Each row is a point. Each copy is the shape, with its points in the same order, turned, moved and blurred by noise. Is it also mirrored, or only turned?

Shape, 7 rows:
[[ 2.5 -5.0  2.1]
 [ 5.8 -5.6  4.6]
 [ 0.8 -4.8  3.4]
 [ 1.2  0.1  0.1]
 [-0.5  5.0 -3.0]
 [-1.3  1.9 -0.5]
 [-0.9  4.4  1.6]]
Copy 1:
[[ 5.5 -0.8 -1.2]
 [ 8.1  2.1 -0.7]
 [ 6.0 -1.8  1.3]
 [ 0.4  1.1 -0.5]
 [-5.7  1.3 -0.2]
 [-2.8 -0.9  1.0]
 [-4.0  2.1  3.5]]
Copy 1 is: only turned
Copy 2, 7 rows:
[[ 1.8 -4.6 -1.8]
 [ 5.1 -4.9 -4.3]
 [ 1.9 -5.5 -0.3]
 [-0.5  0.1  0.4]
 [-3.1  3.9  3.0]
 [-1.8  0.7  3.3]
 [ 1.2  2.5  4.5]]
Copy 2 is: only turned
Copy 3:
[[ 4.1  0.5  4.2]
 [ 4.7  3.7  6.5]
 [ 5.1  0.8  2.2]
 [ 0.0  0.3  0.5]
 [-5.1 -1.0 -3.2]
 [-0.9 -0.7 -2.4]
 [-1.7  2.4 -3.9]]
Copy 3 is: mirrored

Shape (11 x 6):
[[-1.2 -4.0 -4.6  0.2  1.4 -4.6]
 [-2.1 -2.9  0.3 -1.7  2.0 -0.5]
 [-5.0 -3.5  5.6  2.6  1.5  1.7]
 [-0.8 -1.1 -0.1  5.4 -1.2  3.1]
 [ 0.9  2.4 -1.6 -2.4  0.1  3.3]
 [ 2.7 -3.1 -2.8  2.6 -3.3  2.2]
 [-4.2  2.0  3.9  2.5  1.2 -1.5]
 [-5.6 -0.6 -0.5  3.9 -3.5 -4.4]
 [ 2.6 -0.8 -2.9  4.0 -5.5 -4.7]
 [-5.3 -1.3 -1.0 -2.8 -5.8 -0.6]
 [ 3.0 -7.0 -2.7 -3.5  2.6  3.0]]
Copy 1:
[[ 2.7 -5.5 -0.3  4.3  0.4 -1.9]
 [-0.1 -4.3 -2.4 -0.8 -1.3 -1.1]
 [-5.1 -0.9 -4.3 -0.5 -3.9  2.7]
 [-3.4  1.4  2.0  0.6  0.6  1.8]
 [ 0.4 -0.2  0.0 -4.9  3.0 -3.8]
 [-1.2 -1.0  6.3 -0.2  1.0 -0.4]
 [-1.4  2.6 -5.0  0.8 -2.8 -0.7]
 [-2.7  0.9 -1.0  6.3 -2.6 -3.4]
 [ 2.1  0.7  6.4  4.2 -2.1 -3.6]
 [-5.5 -2.9 -0.1  1.1 -1.6 -7.3]
 [ 1.0 -8.6  2.6 -4.2  1.3  1.0]]
Copy 1 is: mirrored
Copy 2 (11 x 6):
[[ 3.0 -2.3 -6.0  0.7 -1.5  2.4]
 [-0.6 -1.3 -2.2  1.5  1.1 -1.3]
 [ 1.6 -3.0  1.9  1.6  1.2 -6.7]
 [ 0.4 -3.3  4.7  2.9 -0.9  1.6]
 [-3.7  2.1  1.1  0.3  0.7  4.0]
 [-1.5 -5.0  2.8  1.0 -1.6  5.7]
 [ 3.8  2.8  2.3  1.2 -1.1 -3.5]
 [ 2.8 -2.1 -1.4  3.4 -7.9 -1.2]
 [ 2.4 -3.3  0.4 -1.3 -6.4  6.5]
 [-4.3 -0.7 -2.4  1.0 -6.1 -1.7]
 [-3.6 -5.7 -2.5 -1.3  5.5  3.7]]
Copy 2 is: only turned
Copy 3, 11 rows:
[[-2.3 -2.5  1.0 -2.0  8.4 -1.8]
 [-3.5 -3.8 -2.2 -1.3  3.2 -0.5]
 [-7.5 -0.7 -2.0 -1.2 -0.7  3.3]
 [-2.5  3.2 -3.4  2.1  2.2  2.0]
 [ 1.2 -1.9 -5.7  1.4  1.1 -3.1]
 [ 2.3  2.1 -3.4  0.8  5.0  2.3]
 [-5.7  0.1  0.4  0.3 -1.7 -1.8]
 [-4.2  4.3  3.3 -3.3  2.5 -1.9]
 [ 3.1  3.4  3.6 -0.1  4.9 -0.6]
 [-0.6  1.4 -2.7 -7.7  1.7 -2.2]
 [ 0.5 -6.4 -6.1 -0.5  6.9  2.8]]
Copy 3 is: mirrored

Shape:
[[-0.6  2.1 -0.2 -2.6 -0.6  1.0  2.0 -0.3]
 [-0.4  0.6 -2.1 -2.4  0.9 -4.3  2.1  2.6]
 [-0.9 -0.5  0.5 -1.6  3.8  1.4 -0.9  3.1]
 [-1.1 -0.5 -3.4 -1.3  1.2 -4.2  2.7 -9.6]
 [-1.7 -2.6 -3.6 -1.7 -1.9 10.0  1.3 -2.1]
 [-1.6 -2.1  3.0 -0.4  0.8 -2.8  2.0  2.6]
 [-1.5 -0.1  1.1  4.5 -2.4 -3.5  1.4  3.1]
 [ 3.6  0.1 -1.6 -1.8  3.5  6.9 -1.2  1.5]
 [ 0.2 -2.2 -3.6 -2.2  0.1 -4.2  0.1  4.1]
 [ 1.8  0.0 -1.8 -1.5  5.9 -3.4  4.5  3.1]
 [ 6.0 -4.2  2.4 -1.4  1.2 -3.5  1.7  3.5]]
Copy 1, 11 rows:
[[ 0.7 -0.4  1.5 -2.3 -1.5 -1.4  3.0  0.9]
 [-1.5  0.4 -3.8 -0.9 -3.4  0.8  1.0  1.2]
 [ 4.4  0.0  1.1 -0.1 -2.8  2.7 -0.1  2.2]
 [-3.3  6.4  0.8 -2.7 -5.4 -4.6  2.3 -5.4]
 [ 9.7  2.8  3.3 -4.7  2.2 -4.1  5.4  0.6]
 [ 1.0 -2.4 -1.8 -1.0 -1.8  0.7 -2.5 -2.9]
 [ 0.1 -2.5 -2.1  3.7  0.3 -0.2  0.5 -3.1]
 [ 6.9  1.7  3.2 -0.5 -2.2 -2.3  1.6  5.6]
 [-0.6  2.0 -5.3 -0.4 -0.9  0.8 -0.3  1.7]
 [ 0.9 -0.2 -4.4 -0.5 -8.7  0.4  1.6  1.8]
 [ 1.7 -2.2 -4.6  0.1 -4.6 -4.3 -5.0  2.1]]
Copy 1 is: mirrored
Copy 2 (11 x 8):
[[ 2.3 -2.1  1.1 -1.2 -3.3  0.3  3.1 -2.3]
 [ 6.4  0.4  1.5 -2.5 -0.4 -1.7  5.9 -2.0]
 [ 4.2  0.1  1.5  0.1  3.1  1.6  1.9 -5.5]
 [ 2.1 -7.3  2.5  2.1 -1.9  0.2  6.5  6.1]
 [-1.8 -0.6 -2.7  3.6 -3.8  9.0  2.0 -3.7]
 [ 3.5 -1.5 -2.7 -3.7  2.4 -2.5  2.1 -2.3]
 [-0.2  2.5 -0.6 -6.1  1.2 -2.5  2.8  1.2]
 [ 0.7  1.8  2.2  5.8 -0.5  2.3  0.9 -6.8]
 [ 7.8  2.8 -0.5 -1.8  0.2 -0.3  4.3  0.3]
 [ 5.4 -0.2  1.6 -0.4  2.7 -3.6  8.5 -3.5]
 [ 5.6  1.5 -3.4  1.9  1.1 -6.7  3.3 -2.6]]
Copy 2 is: mirrored
Copy 3, 11 rows:
[[ 4.1  1.9 -2.0  0.2 -1.5 -0.8  1.9  0.3]
 [ 2.7 -2.6 -4.2 -1.4 -0.1 -2.9  5.9  0.1]
 [ 2.0 -3.1 -2.0 -1.0 -2.9 -0.4  0.2 -4.1]
 [-0.1  4.5 -0.6  2.8  1.8  2.3 10.8 -2.9]
 [ 6.1  1.2  2.8  7.0  1.3  3.7 -2.9 -1.0]
 [-0.7 -2.3 -2.5  0.0 -1.3 -5.8  2.4 -2.0]
 [-2.8 -3.0 -0.1 -1.8  1.1 -4.6  2.5  2.7]
 [ 5.9 -3.6  1.7  1.0 -6.0  3.0 -0.6 -1.7]
 [ 2.8 -6.0 -5.0  0.7 -0.2 -1.8  5.5  0.4]
 [ 4.6 -4.2 -0.6 -2.2 -2.7 -4.1  7.4 -3.5]
 [ 0.7 -5.4 -1.3  2.6 -6.8 -4.7  5.5  0.0]]
Copy 3 is: mirrored
Copy 4 (11 x 8):
[[-1.9  2.8 -0.2 -0.8 -2.2  0.9 -2.5 -2.2]
 [-3.7  3.2 -2.3  2.9  0.4 -0.5 -4.1  1.1]
 [-3.8 -0.2 -4.2 -2.5  1.0  0.7 -1.0 -0.2]
 [ 5.0 -0.8 -0.3  5.0 -3.7  3.9 -7.1  0.2]
 [ 1.9  1.0 -5.6 -4.8 -7.4 -0.9  0.0 -6.9]
 [-3.6  3.1 -3.0  2.0  0.2  3.0  0.9  1.9]
 [-3.4  2.4 -0.5  4.0 -2.0 -1.3  3.1  3.1]
 [-1.0 -1.6 -3.8 -4.7  1.5 -2.1 -0.5 -6.2]
 [-2.5  4.3 -5.0  2.4  1.1 -2.7 -3.1  2.0]
 [-5.5 -0.2 -3.8  4.5  3.0  1.1 -4.2 -1.7]
 [-1.2  4.3 -3.9  3.8  6.3  0.9  1.3 -1.3]]
Copy 4 is: mirrored

Shape:
[[-2.3 -3.1 -2.0  3.1 -3.1 -2.1 -2.6 -0.4 -1.5  3.9 -3.8]
 [ 5.3 -1.0  3.1 -3.1  3.1 -2.9  5.8  2.7 -6.8  5.8 -2.2]
 [ 4.9  3.0  5.6  4.6  0.4  1.8 -0.5  3.2  2.5  2.6  4.1]
 [ 0.1  3.4  1.1  2.5  2.6  0.8 -4.0 -2.9 -6.6  0.6  4.8]
 [-2.9 -1.6  4.8  0.6 -2.7  7.0  1.8 -3.2 -0.3 -2.6 -3.8]
 [ 1.6 -3.2  2.1  0.3  3.2  3.6  1.2 -5.2  0.7  2.5 -1.3]
 [-3.8  0.3  3.0  0.6  3.7  0.8 -2.6  0.1  2.2 -2.0 -3.3]
 [-1.8 -5.7  5.4 -2.7 -3.5  0.9 -0.6  0.4  1.8 -1.7 -2.0]
 [-0.1  3.3  2.8 -0.2 -6.0 -1.7  4.2 -3.4 -2.9 -3.6 -2.9]
 [ 2.4  2.5 -2.7  0.4 -2.8 -0.5 -3.9  0.3 -3.5 -2.8  0.2]
 [ 4.3  0.3  3.0  6.9  2.3 -2.0 -1.5  4.0 -1.6  1.1 -0.5]
 [-2.3 -1.8 -2.6 -0.6 -1.1  4.2 -4.5  2.2  1.1  5.3  3.1]
 [ 0.1  0.6  0.0  1.9  3.8  1.9  0.3  3.1 -2.7 -4.3  5.6]
 [-4.0 -4.0  2.2 -2.7 -4.3  3.4  2.6 -5.0  3.2  2.9  0.5]]
Copy 1 (14 x 11):
[[ 0.5 -5.4 -1.1 -1.6 -3.4  4.5 -0.1 -2.7  1.0 -1.5  3.1]
 [-1.1  7.3  1.8  3.6 -7.6  6.1  3.1 -2.5  0.0 -1.8 -3.8]
 [ 5.8  6.7  0.0  0.6  2.4  1.8 -0.5  0.7 -4.0  1.9  3.7]
 [-4.0  2.9 -0.9 -2.6 -1.5  2.4 -3.1  1.9 -8.6 -2.1  1.9]
 [-3.5 -3.1  0.5  3.5  2.8  5.4  4.3  5.9 -0.5  2.9  3.9]
 [-1.3 -1.3  3.8  3.4 -0.6  3.6 -1.9  2.5 -1.5  3.8 -1.2]
 [-2.3 -0.7  5.7 -0.2  1.9  1.5  0.5  2.5  0.5 -2.2  5.6]
 [-1.2 -1.8  2.2 -1.4 -1.2  1.3  6.5  3.7  3.0  4.0  3.1]
 [-3.4  0.8 -4.3 -1.8  3.1  7.0  4.6  3.8  1.5 -2.7 -1.5]
 [-3.7  1.8 -5.8 -2.7 -1.0  1.0 -1.8  1.4 -0.2 -1.9  3.4]
 [ 1.4  5.3  0.8 -1.1  0.1  4.6 -1.6 -4.8 -1.6  0.4  5.5]
 [ 2.7 -3.7 -1.1  1.6 -4.5 -3.8 -0.5  1.5 -3.7  0.2  4.1]
 [-4.9  4.5  0.0  0.4  2.4 -2.8  1.0 -1.5 -5.4  0.0  3.2]
 [ 1.3 -6.5  1.1  1.7  0.0  1.2  4.5  5.7 -0.7  3.2 -2.4]]
Copy 1 is: mirrored
Copy 2:
[[ 5.4 -5.3  1.9  2.6  0.3 -2.2  4.3  0.9  2.2  2.6 -2.5]
 [ 1.7 -4.9 -5.0 -4.6 -7.6  5.8  5.2 -5.2  1.1  4.5 -2.9]
 [-1.8 -1.1 -2.4  2.8 -6.0  6.8  0.2  6.9  0.8  0.9  0.5]
 [ 3.3 -3.2 -6.9 -0.9 -2.9 -1.3 -4.2  2.9  3.8 -1.2  0.6]
 [ 3.0 -0.7  1.9 -2.7  5.0  4.2 -3.6  2.9 -1.8  5.4 -3.4]
 [ 3.2  3.5 -2.6  0.2 -1.7  1.6 -0.3  0.2 -0.1  4.8 -5.2]
 [ 1.1 -1.8  3.2 -1.1 -2.5 -1.1 -3.1  2.6 -2.5  0.1 -5.2]
 [ 3.0  0.4  5.8 -4.6  1.8  4.0  2.3  2.0  0.3  0.8 -3.3]
 [ 0.9 -5.7  1.1  0.0  3.8  6.6 -3.3 -3.6  3.1  1.0 -2.0]
 [ 1.0 -5.1 -3.4  1.2  2.2  0.1  0.6  0.2  0.5 -4.1  0.8]
 [ 3.5 -4.6 -1.6  3.4 -7.5  3.8  1.0  2.6 -2.3 -0.5  1.0]
 [-1.1 -0.7 -1.2 -0.7 -0.2 -4.3  4.7  6.6  2.1  3.0 -0.3]
 [-1.2 -0.9 -2.5 -2.2 -3.9  0.0 -3.6  1.5 -1.7 -0.7  5.2]
 [ 0.7  2.9  3.4 -1.9  3.8  1.5  1.0  1.4  5.3  6.6 -4.0]]
Copy 2 is: only turned
Copy 3:
[[-2.2  1.5 -4.9 -2.0 -3.4 -1.0 -3.9 -5.3  3.2 -3.9  0.0]
 [ 8.7  5.6 -0.1  0.4 -2.1 -1.5  2.2 -7.5 -3.1  2.1 -0.3]
 [-0.1  2.4  5.6  3.4 -1.8  6.5 -0.4 -1.7 -3.5 -4.9  0.0]
 [-2.9  6.7  4.5 -0.7  1.0  0.2 -0.3 -0.1  2.6  0.9 -4.8]
 [ 2.5 -6.8  2.9 -3.8  1.7 -1.1 -1.0 -2.3  2.6 -5.2 -2.6]
 [ 3.0 -3.6  2.0  2.0 -2.7 -0.4 -1.6 -2.3  3.2  1.5 -2.4]
 [-3.2 -2.7  3.5 -1.5 -2.5 -0.3  2.9 -5.0  4.6 -2.7  2.1]
 [-0.5 -5.8  0.3 -5.8 -3.6 -0.2  0.0 -4.3 -2.6 -2.8  0.0]
 [ 4.2  1.5  2.2 -6.0 -0.2 -5.0 -1.2  1.3  0.6 -6.2  1.9]
 [-4.2  4.1  0.1 -0.5  1.8 -4.5 -0.9 -0.1 -1.4 -3.5 -0.2]
 [-1.2  5.1  2.8  3.8 -3.8  1.6  0.9 -6.1 -1.2 -6.1 -1.8]
 [-5.0 -0.8 -4.3  0.4  1.6  5.0 -1.9 -2.4  0.2  1.0 -0.4]
 [-3.1  2.2  1.9  1.2  1.0  1.3  7.1  0.5 -0.6 -2.6 -3.8]
 [ 3.0 -6.7 -2.3 -5.0 -2.1  2.6 -2.9  0.9  1.8 -0.1  0.2]]
Copy 3 is: mirrored
Copy 4:
[[ 6.6  1.4 -1.2  0.2  3.2  0.9  3.3 -5.1 -1.8  1.2  1.1]
 [ 3.2 -4.3  2.8  3.5  1.0 -0.5  4.5  3.1  1.5 -9.2 -3.1]
 [-1.6 -0.8 -3.1  3.1 -4.4  2.9  1.2  5.8 -2.2  1.8  1.7]
 [ 1.2 -2.0  2.6 -5.7  0.8  6.4  1.3  3.1 -3.9  1.6 -2.5]
 [-1.8  5.5  5.0  5.7  5.9  4.6 -0.8 -1.4 -1.7  2.2  1.5]
 [-0.5 -0.5  1.5  1.5  4.0  3.9 -2.8 -1.0 -1.2 -3.5  4.2]
 [-0.2  0.0  4.7  1.1 -0.5  3.8  0.3 -4.0  2.5  4.0  2.9]
 [ 1.5  4.8  6.6  4.3  1.3 -1.9  1.6 -1.4 -2.2  1.3  5.0]
 [ 6.8  4.1  5.4  5.5  2.9  2.9 -2.3  2.5 -0.4  2.2 -4.2]
 [ 3.9  4.5  1.2 -4.2  0.3  0.7 -0.1  1.4  0.3  2.5 -3.6]
 [ 2.2 -2.1 -3.1  0.4 -0.8  2.0  4.8  4.0  2.7  2.2  1.6]
 [-1.7  1.5 -1.5 -2.4 -1.0 -0.7  1.5 -5.2 -6.5  0.7  0.3]
 [-3.4 -2.8  3.0 -2.7  1.1 -0.7 -0.1  3.7 -0.2  4.8 -2.3]
 [ 1.5  2.5  4.2  5.4  3.3  0.7 -3.8 -4.2 -7.6 -0.4  3.1]]
Copy 4 is: mirrored
